Rows are points. To make a cloud, some directions were put in groups of two or more. Within a group, all points are equally far from the middle, so they leave a hole (a ring in 2 directions, a hollow ball in 3). The other directions are filled evenly. Then the cloud was stretched, turned, moved and blurred a little. How many holes are there, and how many directions does each take, smallest first?
In the rows, zero is written as 128.

Cloud:
[[151  76 139]
 [ 96 110 150]
 [169 142 147]
 [149 192 122]
 [ 70  51 146]
 [118 147 173]
 [ 98 135 124]
 [161  76 120]
 [ 80 121 134]
 [180 180 184]
 [ 56 127 107]
 [ 91 180 154]
 [ 57  73  79]
 [153 123 172]
 [156 171 127]
 [ 66 175 149]
 [129 175 123]
 [140  73 157]
 [152 119 156]]
Holes: 0

Cloud, 31 rows:
[[111 181 210 150]
 [154 145  70  89]
 [124 114 147 172]
 [156 208 145 113]
 [135 186 190 113]
 [146  71  72 156]
 [167 139 122 180]
 [146 118  52  74]
 [177 159  90 116]
 [111  91  86 160]
 [173 158  86 112]
 [143 112  45 144]
 [164 134 122  79]
 [126 173 213 159]
 [ 88 160 127 173]
 [186 182 145 137]
 [108 197 120 117]
 [185  91 112 111]
 [129 191 152  99]
 [184 134  88 105]
 [105 142 182 140]
 [ 89 132  86 134]
 [152 152 182 119]
 [176 186 120 121]
 [121 117 165 105]
 [100  91  43 116]
 [186 139 138 131]
 [157 153 179 179]
 [130 162 113 198]
 [157  96 148 138]
 [173  99 113 153]]
Holes: 1 (3)

Cloud (47 x 6):
[[ 76 141 161 138  88 106]
 [160 103  33 134 101 117]
 [163 191 192 141 135 122]
 [172 113 148 112 145 178]
 [163  98 184 127 113 155]
 [141  92 108 111  83 176]
 [111  89 121 189 172 143]
 [153  71  73  89 109 142]
 [127  77 105 106 130 181]
 [114 147 104  59 136 158]
 [155 153  43 141 100 137]
 [133 192 154 186 134 182]
 [ 88 209 138 154 103 150]
 [182 149 162  64 133 143]
 [154 153 214  86 113 124]
 [ 80 210 162 124 151 146]
 [119 147 117 139  60 147]
 [101 141 123 143 103 205]
 [179 119 154 145 164 104]
 [ 81 160 100  88 128 123]
 [ 77 144 117 179 113 162]
 [140 142  85 130 127  74]
 [ 82 121  74 173 105 106]
 [126 190  37 144 127 144]
 [159 161 132  98 189 123]
 [121 128 113 138 188 177]
 [140 137  42 166 101 121]
 [ 67 170 136 139 163 148]
 [180 128 114 113  92 175]
 [101 133  70  97 105 106]
 [173 131 106 185 165 175]
 [104 115 101 171 200 143]
 [ 90 113  59 115 172  89]
 [ 95 164 179 158  86 138]
 [134 181 101 134 210 119]
 [160  84 125 100 144  79]
 [114 116 119 117  52 170]
 [ 68 128  87 174 114 152]
 [115 171  60 188 135 111]
 [148 142 193  78 155 148]
 [192 125  82  84 132 125]
 [125 200 218 139 153 172]
 [133 166  56 180 115 113]
 [202 145 170 129 127 160]
 [188 165 204 114  89 170]
 [160 139 136  56  82 150]
 [126 103  95 138  64 124]]
Holes: 1 (4)

Cloud (92 x 9):
[[146 139 144 102 129 124 139 199  87]
 [101 188 107 123 144 153 198 157  97]
 [117 168  64 140 102 108 185 114 163]
 [ 45 124  90 147 186 153 159  84 128]
 [193 178  93 124 106 104 141  57 112]
 [176 143 153 113 162 115 109  72 103]
 [ 68 138 142 119  94 205 154  67 110]
 [ 48 174 178 143 125  94 122  90  95]
 [ 52 145 126 144 185 195 148  86 108]
 [ 63 161  73 159 177 171 140 111 164]
 [ 97 149  94  98  96 108  97 141 188]
 [179 210  83  94 120  96 140 116 155]
 [118 162 133  94 101 132  77 106 206]
 [133 155  90 218  83 155 103 133 122]
 [130 158 141  69 165  84 148 144 135]
 [172 119 202 145 114 139  72 102 109]
 [108  77  94 167 123 169  56 154 124]
 [ 80  70 197 173 126 179 104 136 136]
 [167 141 124 183 158 181 108 163 151]
 [ 87 107  97  86  81 119 136 105  87]
 [117 100 166 114 110 143 179 195 112]
 [130 169 146  81 150  90 138 171 121]
 [ 60 118 126 102 171 131 165 133 198]
 [128 218 188 137 118 129 152  85 122]
 [188 129 126  75 112 175 150 110  82]
 [111  89 183 192 155 121 164 137 108]
 [ 45 131  85 159 148 112 133  80 147]
 [ 67  95 102  91 164 153 120 133 117]
 [150 112 153 146 154  88 123 174 180]
 [142 150 126 154  93 218  72  89 110]
 [134  75 118 145  68 121 184 132  94]
 [ 74 144 206 153 157 165 164 124  93]
 [ 92 136 143 122  62 130 110 124 204]
 [ 72  89  91 187  75 168 114  84 113]
 [197 165 146 135  91 164 173 103 114]
 [ 79 107 188  99 125 155 166  70 103]
 [ 98  82 137 115  81 134 140  52 110]
 [113 101 173 205 138 182 140 101  92]
 [ 78 166 230 149 142 121 145 118 136]
 [116 126 148 154 123  68  66 108  89]
 [114  71 150 153 140 155 187  81  91]
 [ 93  68 101 143  68 151 124  75 172]
 [136 101 152  99 113 157 158 198 133]
 [ 96 187 138 105 117 117  57 119 142]
 [ 93 127 102 144 170 190 149  39 167]
 [136 169 201  98 151 101  99 115 108]
 [ 79 121 116 104 103 112  89  70 177]
 [140 143 177  98 132 190  93 117 109]
 [ 72 163 188 109 155 153 177  70 113]
 [150 148  41 143 171 130 115 122 162]
 [117 128 101 202 166 111 158 116 142]
 [ 52  88  89 110  97 174 132 141 133]
 [129 178 112 109 172 108  98 103  69]
 [141 184 106 204 110 126  46 113 115]
 [103 179 124 108 106 118  56 109  98]
 [171 140 134 127 151 183 114 146 197]
 [153 102 108 205 131 212 110  97 137]
 [118  99 113 192  66  95 134 122 142]
 [134  58 134 135  99 139 198 140 100]
 [134 115 151 117 156  55 142 119 131]
 [140  82  81 158 157 166  80 117  78]
 [124 185 108 135 107 131  58 111  59]
 [100 102 106 222  83 149 119 118  93]
 [ 64 109 106 150 121  86 130  92  93]
 [181 188 111 183 114 105 103 160 102]
 [ 82 198 112 194 148 154  88 127 119]
 [ 61 159 159 119  81 112  88 134 118]
 [ 70  58  82 134 145 163 176 114 133]
 [121 145 114 103 174 163 204  58 129]
 [205 179 136  83 124 131 155  97 158]
 [ 67 170 156  94 101  98  99 125 111]
 [153 224 120 156 113 120  88 149 150]
 [185 149  73 143  97 144 164 125  57]
 [140 162 110 199 145 101 115  59 153]
 [105 119 145 152 156 158 195 144 195]
 [114  86 122 110  68 172 174 153 175]
 [ 70 105  75  97  83 131 132 111 141]
 [146 175 147  99 131 197 133  73  91]
 [131 111  64 130 180 200 104 110 156]
 [ 66 145 136 133 141 103 145  36 130]
 [164 114 122 149  73 187  59 120 175]
 [120  40 165 168 130 143 125 133  83]
 [103 215  96 111  86 149 168 117 107]
 [190 158 163 186 113 150  91  80 129]
 [141 136 181 130 114  64 151 133 197]
 [ 62  83 145 110 111 201 119 142 119]
 [102 122 117 114  60 141 174 170 151]
 [152  74  62 161 126 187  78 111  89]
 [147 114 129 182 157 202  86  75 103]
 [121 140 146 215 176 153 109  85 145]
 [207 128  78 156  81 163 155  91 137]
 [102 130 203 122 158  85 168 149  99]]
Holes: 3 (2, 3, 4)

Cloud:
[[116 144  78 189 199  84 149  78 127]
 [173 155  86 175 106 165  94 158 119]
 [112 137 107 172  98 171  56 109 124]
 [104 137 123 175 105 172 188  62 102]
 [ 55  87 109 149 144 175 146 120 139]
 [127 169  77 175 170 166 120  50 135]
 [184  98 180 112 144 107 108  79 129]
 [119 136 165  51 107  78 126 124 158]
 [138 160  84  73 214 119  84 144 152]
 [139  77 134  92  79 126 183 158 147]
 [171 132  95  78 235 121  94 159 149]
 [ 96 150  98 142 168 135  52 117  81]
 [201 169 137  86 204 131  79 139  57]
 [126 156 160 166 187  86 109 134 152]
 [ 84 136  99 123 161  86 185 106 134]
 [118  85 138  90 134 186 176 157 108]
 [ 88  88 145 124  88 165 166 166 131]
 [157 151  67 114 211 141 101 179 115]
 [123 102 118 113 111 164 195  37 123]
 [ 71 107  93 139 137 167 125 164 113]
 [ 79 136 159  93  62 182 142 126 118]
 [135 127 140 190 140 154 183 146 151]
 [160 151 126 135 189 156 116 107  49]
 [118 126 134 176 185 121 177  97 158]
 [135 101  98 172 128 117 134 181 156]
 [117 127 157  69  86 176  97 132  85]
 [ 49 114  72 113 148 134 193 145  69]
 [119  96  97 102 104  99 187 192  88]
 [104 155 144 165 161 140 151 138 162]
 [124 163 153 122 156 187 136  58 116]
 [136  76  84 137  61 143 128 149 108]
 [181 178  92  90 178 136 155 139  93]
 [112 160 143 145 148 141 104 206  69]
 [118 153 197 121 185 131  87 140 125]
 [109 107 130 116 121 163 163 181 142]
 [125 146 116 201 183 115  94 127  58]
 [148  91 135  52 120  94 126 204 105]
 [121  68 167  46 119 176 135 100 118]
 [111 127  79  95  96 139 121 168 133]
 [ 72 135  77 153 136 118 184  62 120]
 [127 170 169  80 164 135 134 198 150]
 [114 183  90 117 127 188 128  96 106]
 [103 130 176  86 191 118 141 187 123]
 [161  97 174  77  70 169 208 111 112]
 [132 102 116  57 103 189 180  59 121]
 [ 88 145  64 103 124 143 100  82 107]
 [126  98 123 159 183 125  78  73 144]
 [175 128 106 170 170  93 168 171  83]
 [157 131 187  67  73 155 105 182  55]
 [151 145 132 162 212 208 148  82 156]
 [152 110  67 148 190  79 155  82 100]
 [175 185 121  94 174 175 125  93 133]
 [127 126 116  71 147 106  57 148 113]
 [151 158 201 150 139 143 135 176  95]
 [147 147 183 131 199 176 141 116 118]
 [161 138  95 141 123 144 162 190  44]
 [107 150 146 127 130  83  38 185 106]
 [131 118 149 144  92 179  89 155  75]
 [172 105 175  69 150 196  79 115  98]
 [183 136  69 142 145  88 143 141  86]
 [163 142 117 119  96 170 120 125 186]
 [158 109 128  75 155 187  70 136 121]
 [162 168 158 180 116 139  97  85 160]
 [156 140 141 193 157 149  79 138 159]
 [164  96  46 161 131 169 181  40 116]
 [ 94  78  91  76 106 158 160  87 105]
 [205  58 139  72 148 147 176  95 118]
 [119  72  66 117  98 147 201  96 108]
 [163 128 164 106  58 171 182 156  74]
 [173  74 178  77  95  93 139 170 157]
 [102 105 175 104 176  81 102 139 113]
 [148 178 138  88 211 105 102  79 101]
 [155 140  82 159 109 107 178 114 114]
 [104 173 139  82 166 151  67 166 127]
 [145  62 134 180 153 164 184 135 139]
 [192 134 190  99  66 186 111 174  75]
 [155 133 109  68 113 171 134  77  84]
 [ 91  86  97 164 100 149 225  81 152]
 [124  88 131 158 116 103 190 187 109]
 [ 84 133 113  43 161 127  80 139 112]
 [148 172 224 138 156 118 101 150 121]
 [ 87  97 184 131  97 152 158 162 143]
 [135 107 100 164 133 160 163 149  37]
 [ 88 127 124 134  73  99 117  89  96]
 [ 94 138 183  51 101 148 169 110 133]
 [121 129 147  54  94 173  82 132 120]
 [ 98 143 148  68 176 122 123 123 184]
 [116 150  83 165 162  92 183 124 133]
 [142 170 161  99 180 141  70  93 168]
 [153 131 113  92  95 137 183 175  52]
 [193  96 113 105 140 221 138 141 104]
 [ 84 165 188 105 118 137 154 148 136]
 [120 139 176 129 138 119 175 151 173]
 [110 125 119 188 128 167  62  97 107]
 [171 101 131 129 147 132 108  47 129]
 [181 154 100  55 134 194 130 117 101]
 [113  93 189  62  76 119 143 152  87]
 [135 125 170  82 172 101 177 114  72]
 [115  91 141 117 200  94 121 161  74]
 [ 50 129 143 111 106 129 148 163 110]
 [ 77 108 103  77 106 172 135  83 109]]
Holes: 1 (6)

Cloud, 90 rows:
[[175 146 172 151 114 170 142 118 101]
 [132 111 122 144  81 177  98 150 140]
 [110 170  71 135  74 147  85  96 132]
 [ 77  48 148 141 121 123 136 148  96]
 [108 167 102 120  80 136  96 108  78]
 [158 134  81  94 147 112  84  66 105]
 [108 139  88  51 129 183 155  69 150]
 [133  86 159 111  53 121 141 181  74]
 [187  92 133 100  63 182 106 118 122]
 [141 159  61  58 100 177 145  34 103]
 [113 179 126 153  41 116 197 142 151]
 [174 104 139 202  90  91  62 132 158]
 [157  53 123  72 127 134 128  93  80]
 [175  87 177  78  54 143 145 150  73]
 [189 159  82 175 124 135 138 100 127]
 [165 120  64 141 100 152 144  70 149]
 [146 116 148  74 140 112  91 109  68]
 [116 159 126 139 103 136 192 144 181]
 [170  77 147 106  23 110 146 155  82]
 [191 135  82 174 104  98  97 124 172]
 [122  87  85  58 112 153 170 136 140]
 [126 152 124  82 135 133  88  91 122]
 [ 40 144  92  89 112 124 109  90 125]
 [164  98 132 112 154 135 132 113 111]
 [119 103  60 125 146 163 156 119 114]
 [158  82  73 121  94 118 139 119 121]
 [157  81 137 120  66 169 147 101 141]
 [123  73  92 125 189 110 143 136 175]
 [179 129 157 141 130  89  70 116 129]
 [118  80 217 126 107  66  56 122 117]
 [249 119 133 146  86  92 116 122 153]
 [202  68 102 111  70 145 110 170 146]
 [199  85 137 190  89  97 116 139 148]
 [ 67  78 136  93 145 151 111 145 124]
 [133 102  88  69 131 179 108 130 123]
 [111 153  80  99  40 197 130  58  78]
 [206 107 189 112  51  81 131 133 100]
 [166 182 119 119  87 164  87 101 152]
 [ 87 169 137 127 143 160 126 104 120]
 [165 120  69 142 135 107  92  94 146]
 [205 139 121 128  47 154  94 149 124]
 [218 125 124 118  82 165 139 120 120]
 [ 79  74  93  89  54 147 174 122 113]
 [133 159 115 161 149 105  58  95 132]
 [188  53 198 140 119 123  61 164 138]
 [114  91 164 140 132  81 188 186 172]
 [105 112 129  96 105 179 178  65 137]
 [ 93 123  93  66 134 167 135 108  78]
 [103  95  95 127 127 106 128 182 173]
 [109 136 153  87  94 163 142 115 150]
 [134 172  48 120  90 136 179 113 116]
 [107 109  80 121 124 199 168 143  98]
 [126  85 144  73  87 197 133 105 120]
 [116 114 150 153  67 102 162 118 132]
 [142  61 120  97  96 123 135 188 160]
 [215 153  74 144 144 113  97  91 163]
 [122  77  66  83  87 103 157 138 140]
 [109 111 123 131 118 102 108 143 178]
 [ 94 114 145 142 131  97 147 139 126]
 [193 176  90 109 100 180 117  34 125]
 [182 135  88 148 100 137 138  55 219]
 [135 119 164 109 155 168  80 107 118]
 [ 77 152 105 106  95 176 168  69 101]
 [152 123 121 178 101  90  63  76 149]
 [178 134 131 145  76 144  86 152 122]
 [186 163  48 105  83 122 168 126 113]
 [182 136 125 141 131 146 153 117 201]
 [122 145  97 135 135 125 124 167 159]
 [ 94  69 120  79 129 140 124 163 148]
 [199  36 139 140  91 117 134 119 109]
 [102 172 128 147  91 131 166 154 178]
 [167 102 145 120 108 154 160 142  64]
 [185  62  85  76  67 150 103  90 124]
 [111 110  85 174 107  96  57  98 162]
 [205  73 116  96 119 138  54  67  87]
 [ 96 160 141 121 113 125 140 113  66]
 [141 132 170 130 116  59  74 133  98]
 [105 122  61 151 142 174 118  62 143]
 [163  55  97 111 100 153 125 121 130]
 [152 166 137  69 102 167 138 111  97]
 [105 116  92 143 114 112 161  76 111]
 [179 160  39 150 101 156 182 163 172]
 [114 173 153 129 102 118 165 111  80]
 [144  97 161  84  62 120  99 105  77]
 [123 135 170 114 148  88 157 175 151]
 [ 97 140 197 163 143 101 119 122 167]
 [181 145  88 139  47 158 135  84 114]
 [172  92  89  70  91 116 101 133 129]
 [157  89 190  64  57 149 123 151 105]
 [101  58 150 105 154 156 109 134  76]]
Holes: 0
